Each row of a before or after table is a point. The points were changed in one or more steps. Then noise was added and the rows were shuffled. The steps act on columns, c1 being the first. Write out the steps. A step turns or swaps two columns, mirrors them in a line or flattens them onto one, adds a multiple of one to another, or multiplies or shifts one. Angles are multiples of 10 degrees, from the lower column toward the higher: turns from -170 to 170, lines from 10 to 170 but not 90. Use the fewest steps. Two steps may share a column if one is a turn and the other turns, adds or multiplies; they go together, in the order done. Otherwise the lowest column goes first.

Before (14 x 3):
[[ 1.4  1.0  3.6]
 [-7.4  2.3 -0.3]
 [ 5.2  8.6  2.2]
 [ 0.9  2.0 -1.1]
 [ 6.6 -6.5  2.6]
 [-5.2  2.5 -7.0]
 [ 3.9 -2.2  2.9]
 [-0.3  0.8 -0.8]
 [-4.5  3.0 -6.6]
 [ 4.1 -3.0  6.4]
 [ 3.5 -0.5  5.2]
 [-4.8  3.3 -3.6]
 [-1.3  4.3  5.0]
 [-1.1  1.1 -5.4]]
After (14 x 3):
[[-4.5 -0.4 -8.1]
 [ 3.6  0.0  5.8]
 [ 4.1  0.2  7.5]
 [ 6.8  0.1  4.5]
 [-0.4 -0.4 -1.2]
 [ 1.5 -0.1  3.9]
 [-4.9 -0.2 -5.3]
 [ 0.9  0.1 -0.5]
 [-0.9  0.2 -5.9]
 [ 5.2  0.3  3.9]
 [-7.2 -0.1 -2.6]
 [-5.2 -0.1 -8.6]
 [-1.6 -0.2  4.8]
 [ 4.1 -0.1  4.1]]
Steps: add 0.3 times c1 to c3; multiply c2 by 0

Before (14 x 8):
[[ -3.0   0.6  -1.6  -2.5  -2.8  -2.1  -7.3   3.7]
 [  0.0   7.1  -5.7   2.4   0.9  -8.1  -3.9   3.1]
 [  9.0  -0.1  -0.9   4.5   4.3   4.7  -6.5   6.9]
 [ -0.8   5.9   4.9  -0.1  -0.2   0.6  -0.4  -0.8]
 [ -7.6   2.4  -2.6   3.1   5.6   3.4  -4.4   4.9]
 [  4.0   4.8   3.1  -3.3  -0.9  -4.3  -0.2  -1.4]
 [ -2.9  -1.8  -0.7  -1.0   0.2   0.4  12.0  -3.2]
 [ -5.6   7.9   1.1   0.8   0.6   2.8   1.1   2.2]
 [  0.2  -3.4   1.4  -0.5  -2.8  -3.5  -1.9   8.5]
 [  0.0   2.2 -10.5  -9.9   3.8   8.9  -0.8   5.5]
 [ -3.5   3.8  -0.9   3.0   1.8  -0.4   5.6   3.3]
 [  2.0   1.9   3.2  -7.9   5.2   4.4  -3.2   7.1]
 [ -1.0   5.8  -0.2  -1.2   0.0  -0.6   6.0   1.5]
 [  2.6   2.2   1.9   6.0   3.9  11.3  -1.1   7.1]]
After (14 x 8):
[[  6.0  -0.8   0.7   0.7   0.9   3.5   0.8   0.9]
 [  0.9  -3.3  -0.9  -1.1  -0.1   0.0  12.5   4.1]
 [ -4.3  10.8   3.1  -3.1   0.8  -2.9   1.6  -0.8]
 [  2.8  -2.0 -11.0 -10.0  -2.0   3.6   4.2  -4.7]
 [  9.0 -11.1  -5.0   3.3   3.7   2.3  -5.8  -0.4]
 [  4.4  -6.2   0.0  -2.5  -3.3  -3.1  -6.1  -1.5]
 [  4.6  -3.2  -1.7   3.1   1.2  -0.9   4.1  -1.0]
 [  1.9  -0.9   0.1  -7.8   6.1   6.0   0.8  -7.2]
 [  4.1  -9.4   2.6  -0.5  -1.7  -2.8  -1.6  -7.4]
 [ -4.5   6.5  -3.0   4.4   3.3   4.1  -8.6 -10.4]
 [  1.4   0.2  -0.2   6.1   4.3  12.2  -4.1  -7.6]
 [  0.4   5.5   4.3  -0.1   2.3   3.1  -0.4   1.0]
 [  1.7   3.5  -0.2  -1.3  -0.1  -0.5   6.6  -0.6]
 [  1.6   4.9  -5.4   2.5  -2.1 -10.9  -5.0  -2.8]]
Steps: turn c1 and c8 by -150 degrees; add -1.5 times c1 to c2; add 0.5 times c3 to c6; turn c3 and c5 by 30 degrees; add -0.5 times c4 to c7
